Each row of a before or after table is a point. The points were changed in one or more steps. Then noise was added and the rows were shuffled. The steps act on columns, c1 being the first. What was done? A step turns or swaps two columns, mirrors them in a line or flattens them onto one, adds a multiple of one to another, or multiplies or shifts one. Angles are multiples of 10 degrees, from the lower column toward the higher: turns from -170 to 170, lines from 10 to 170 but not 90. Use the fewest steps. Two steps may share a column if one is a turn and the other turns, adds or multiplies; they go together, in the order done. Otherwise the lowest column goes first.
(in the rows, 128 means zero)

Before (12 x 2):
[[132 135]
 [ 71 117]
 [135 174]
 [156  82]
 [141 125]
 [133 141]
 [113  86]
 [141 100]
 [ 48 177]
 [ 55  71]
 [ 74 151]
 [ 98 164]]
After (12 x 2):
[[155  75]
 [159  39]
 [168 150]
 [ 94  97]
 [119 138]
 [127  81]
 [115 121]
 [134 181]
 [220 125]
 [179  99]
 [120 125]
 [136 156]]
Steps: turn c1 and c2 by 140 degrees

Before (14 x 6):
[[ 64 120 175 159  75 159]
 [150 153 102 113 145 126]
 [ 77 166 144 121  90 112]
 [108 104 130 146  98 152]
 [111 183 117 123 182 152]
 [150 156  85 141 142 129]
 [ 95 114 162  78 150 148]
 [ 90 107 155 180  86  88]
 [149 141 108 120 105  92]
 [ 86 105 161 150 131 180]
 [136 161  76 112 142  80]
 [ 73 105 116 141 117 154]
 [124 158 116 130 174 150]
 [126 162 122 139  94  90]]
After (14 x 6):
[[204 150 123 119 130  88]
 [  8  86 138 153 127 181]
 [183 160 143 137 130  85]
 [207 188 109 108 130  78]
 [103 148 166 125 128 111]
 [148 177 113 138 133 127]
 [ 92 160 136 135 127 150]
 [148  91 138 182 130  88]
 [ 77 177 155 125 128 153]
 [ 16  91 160 157 128 161]
 [ 33 118 105 141 128 156]
 [149 162 120 116 127 125]
 [ 71 108 113 143 127 148]
 [ 64  96 145  76 131 148]]
Steps: add -1.5 times c6 to c1; turn c2 and c3 by 40 degrees; multiply c5 by 0

Before (8 x 9):
[[156 159 180 130  79 143  69 147 139]
 [145 150 109 159 117  79  80 135 117]
 [114 172 153 104 138 122  97  99 139]
 [196 165 202 196  99  91 136  82 140]
 [143 102 163 177  61 145 100 132 124]
 [203 104 249 174 133 118 113 110 119]
 [101 166 139 109 152 139 129 161 158]
 [201 115 160 200 182 128  87 101 138]]
After (8 x 9):
[[160 160 176 127  77 136  64 150 144]
 [ 98 164 140 108 152 159 132 162 137]
 [206 103 254 172 133 122 111 110 116]
 [139 102 164 176  56 121 100 131 139]
 [196 162 206 199  96 142 132  83  91]
 [144 150 110 159 117 121  81 134  80]
 [114 173 156 100 136 141  93  98 115]
 [204 112 161 203 181 140  86 103 128]]
Steps: swap c6 and c9

Before (9 x 12):
[[165  82 161 106 196  91 104  87 123 126 174 141]
 [156 149 183 125 113 158 205 159 174  88 133  94]
 [109 217 171 168  97 110 165 162 178 113 109  88]
 [114 161 136 177 104 167 120 139 188 106  68 121]
 [118  86 107  35 156 118  90  53  98 150 132 145]
 [ 62 102  99 114 182 143 115  83  60 143  76 171]
 [ 24 113  66 136 150 180  86 107  93 138 118 118]
 [151  97 150  92 111 103 148 161 147 136 163 168]
 [120 105 155  55 198 144 104 106 130 177 155 170]]
After (9 x 12):
[[136 100 153 149 154 160 158  84 102 128 102 161]
 [132 160  77 129 101  12 126 150 105 160 176 128]
 [142 149 115 243 109 122 137 170  82 154 168 151]
 [114 119 168 204  79 112 161 125 106 166 150 195]
 [141 124 159 161  69 179 179 160  81 113 139 165]
 [147 189 108 156  91  60  79 167  92 150 146 186]
 [152  94 161  76 145 122 102 108 224  98  96  79]
 [ 99  74 127  78 143  96  70 135 169 109 148 112]
 [ 87  85 166 121 129 137 118  97 155  70  50  90]]
Steps: turn c1 and c6 by 120 degrees; turn c2 and c9 by 80 degrees; turn c3 and c10 by -20 degrees; turn c4 and c8 by 160 degrees; mirror c5 and c12 in the line at 80 degrees; turn c7 and c11 by -100 degrees

Before (13 x 20):
[[ 98 110  44 135  82  92 108  57  84 189 113 158 115 118 114  68  82  95
  146  80]
 [129 127 136 137 178 193 106  91 130 125  55 116 149 164 123 105 104 187
  159 101]
 [137 185  71 171 104 141  91  96 140 188 149 178 156 128 110  92 163 111
  150 118]
 [115 159  93  72  89 117 102  75 149 166  67 152 144 102 108 135 142  70
  107  65]
 [ 94 105  65 174  97  88 107 163 191  86 104  75 156 150  62  71 120 179
   85 146]
 [ 93  98 102 183 144 169 182  44 162 154 131 111 214 108  89 167  99 121
   82  97]
 [139 129  83  83  78 203 127 100 179 193  87 116 134 136 102  89  92 155
  116 144]
 [119 172 112 162 158 202 122  99 130 176 138 119 136  99  69 178  89 125
   94 172]
 [160  96 116 130 168 151 120 154 196 185 171 178 132 125  67 163 188 109
  205  67]
 [144  70 131  86  97 175  85  64 151  78  53  88 101 161 143 140 170 131
  159  64]
 [132  98  55 152 130  92 152  41 127  87  95 105 217 137  82  81 110 146
   98 154]
 [ 41 131  69 117 148 143 174 122 123 142 135 171 110 107 132 190 145 107
  135 132]
 [120  92 130 140 123 161 154  66 106 163 117 158  95  61 138 168 144 158
  124 132]]
After (13 x 20):
[[ 86  98 150 184 146 167 181  40 161 159 127 110 217  99 150 187  98 119
   81  96]
 [137 185  93 168 107 134  94 100 138 191 148 179 181 131 150  97 164 111
  150 120]
 [131 134  89  81  79 201 126  95 173 193  85 109 158 141 157 125  91 156
  112 144]
 [139 100 118 131 167 148 116 157 200 191 172 182 140 125 199 174 185 111
  202  68]
 [152  69 114  79  97 180  79  66 156  78  52  82 102 165 120 166 174 130
  157  61]
 [114  94 104 152 135  94 156  41 119  84  95 107 246 138 175  65 112 142
   99 149]
 [105 173 119 162 159 205 123  98 130 178 141 121 137  97 180 213  84 128
   92 168]
 [123 128 150 135 173 189 110  89 132 130  53 116 141 170 132 138 106 186
  160 104]
 [106 155 106  76  92 118 100  77 148 167  68 152 162 103 142 134 138  69
  114  66]
 [126  92 116 140 123 163 156  68 105 164 123 159  99  55 116 186 147 158
  126 135]
 [ 98 110  46 136  81  91 107  56  84 185 106 162 157 115 130  54  80  99
  147  77]
 [ 52 132  69 114 149 143 179 118 126 143 137 175 136 107  97 200 144 109
  138 132]
 [ 74 111  88 173  97  86 103 160 189  88 104  77 182 150 175  52 121 177
   85 148]]
Steps: mirror c1 and c15 in the line at 10 degrees; turn c3 and c13 by -30 degrees; add 0.5 times c6 to c16

Before (12 x 32):
[[159 152 168 171 140 149  70  52 124  86  77 117 129 122 139  79  68 125
  157 128 176 138 114 188 219 188 123 138  41  45 151 187]
 [114 126 149 130 195 134 135 146 137 187 127 149  77 147 130 174  75 127
  157  94 113  74  87 151 174 127  68 193 148 102 129 104]
 [144 125 178  88 189 139  80 117  81 161  92 117  98 130 121  83  74  80
  151 149 170  79  73 169 158 149  73 105  93  64 140 113]
 [118  85 107 111 135 152 156 211 135 127 134  95  64 119 116 142 137 190
  127  64 113  73 106  66 149  88  74  95 133 119 166  84]
 [112  99  59  87  98  69 124 186 117  72 161 107 122 100  86 195 130 143
  136  84 119  99 168 123 144 111  85  67 116 130  97 142]
 [194 158 205 148 129 134 110  74  60 143 106 132 148 131 196 105  66 124
  179 120 187 121  72 206 168 184 150 108  87 107 158 168]
 [ 85  90  84  63  98 121 187 168 110  95  97 105  81 166 101 172 147 187
  130 115 107 136 131 105 175  69 102  91 123 144  57  93]
 [128  88  96  73  74  97 185 194 195 107 153  78 134  76 106 110 127 142
  125 139  94 112 164  98 165 136  79  94 114 172  81 110]
 [202 141 146 140 161 181  69  81  65 132 126 105 176 170 170 118  36 117
  200 173 144 160 101 187 229 192  97 104  63  63 177 151]
 [123  82 167 130 161 135 124 147  96 136 125 158  83 156 183 134 151 103
  139 114 116 115 142 179 187 150  95 119 112  68 158  81]
 [123 113 107 115 187 119 103 186 122 161  84 148  78 125 146 152 149 187
  147 138 165 133 109 122 144 166  68 131 152 112 127 101]
 [116  46  51 128 105 132 166 158 155  80 107 124 140 132  55 137 150 166
  158 110  93  79 171 106 112 104 106  67 158 171  82  93]]
After (12 x 32):
[[114 132 147 131 194 131 132 147 139 185 128 151  73 148 130 175 137 130
  158  91 110  75  87 148 177 126  66 193 153  70 128 102]
 [147  95 175  85 187 140  78 116  80 158 191 116  96 128 122  83 171  79
  153 147 169  78  71 167 155 149  69 107  96  59 137 112]
 [ 88 129  82  65  98 123 188 169 112  94 201 104  79 164 100 171 123 185
  130 114 107 134 132 101 176  72 102  91 124 150  58  91]
 [195  80 207 150 129 136 110  74  60 146 151 130 144 131 198 108 126 124
  178 118 190 121  75 205 165 184 150 108  89  62 156 167]
 [159  54 165 173 139 147  70  49 124  87 205 117 128 118 141  81 189 126
  155 125 180 139 114 190 219 189 125 137  41  40 151 185]
 [125 165 163 129 162 133 124 148  93 138 159 156  83 157 182 134 191  99
  140 114 117 114 140 182 186 151  98 118 112 130 155  80]
 [113 184  60  85  97  67 122 184 118  72  84 103 122  98  85 198 128 143
  138  83 117  97 165 120 144 115  83  67 118 131  96 143]
 [202 118 142 140 161 181  69  80  64 133 125 102 177 171 166 116 157 114
  203 172 144 161 102 187 227 193  96 102  65  20 179 150]
 [116 180  50 126 104 131 162 158 159  76 205 123 142 130  54 136  97 166
  156 111  91  81 173 106 115 101 105  65 153 165  80  91]
 [126 187  95  72  75  98 186 196 197 107 105  77 133  77 104 107  83 142
  123 140  94 111 167 100 171 133  76  96 113 141  82 111]
 [114 167 107 110 134 156 159 212 133 129 136  97  63 118 117 145 139 188
  126  62 112  73 109  63 147  91  73  96 134 130 171  85]
 [128  93 107 116 186 118  98 184 123 162 212 146  79 125 149 149 153 185
  150 135 163 135 112 125 146 166  65 129 152 144 132 101]]
Steps: multiply c11 by 2; turn c2 and c11 by -150 degrees; turn c17 and c30 by 70 degrees
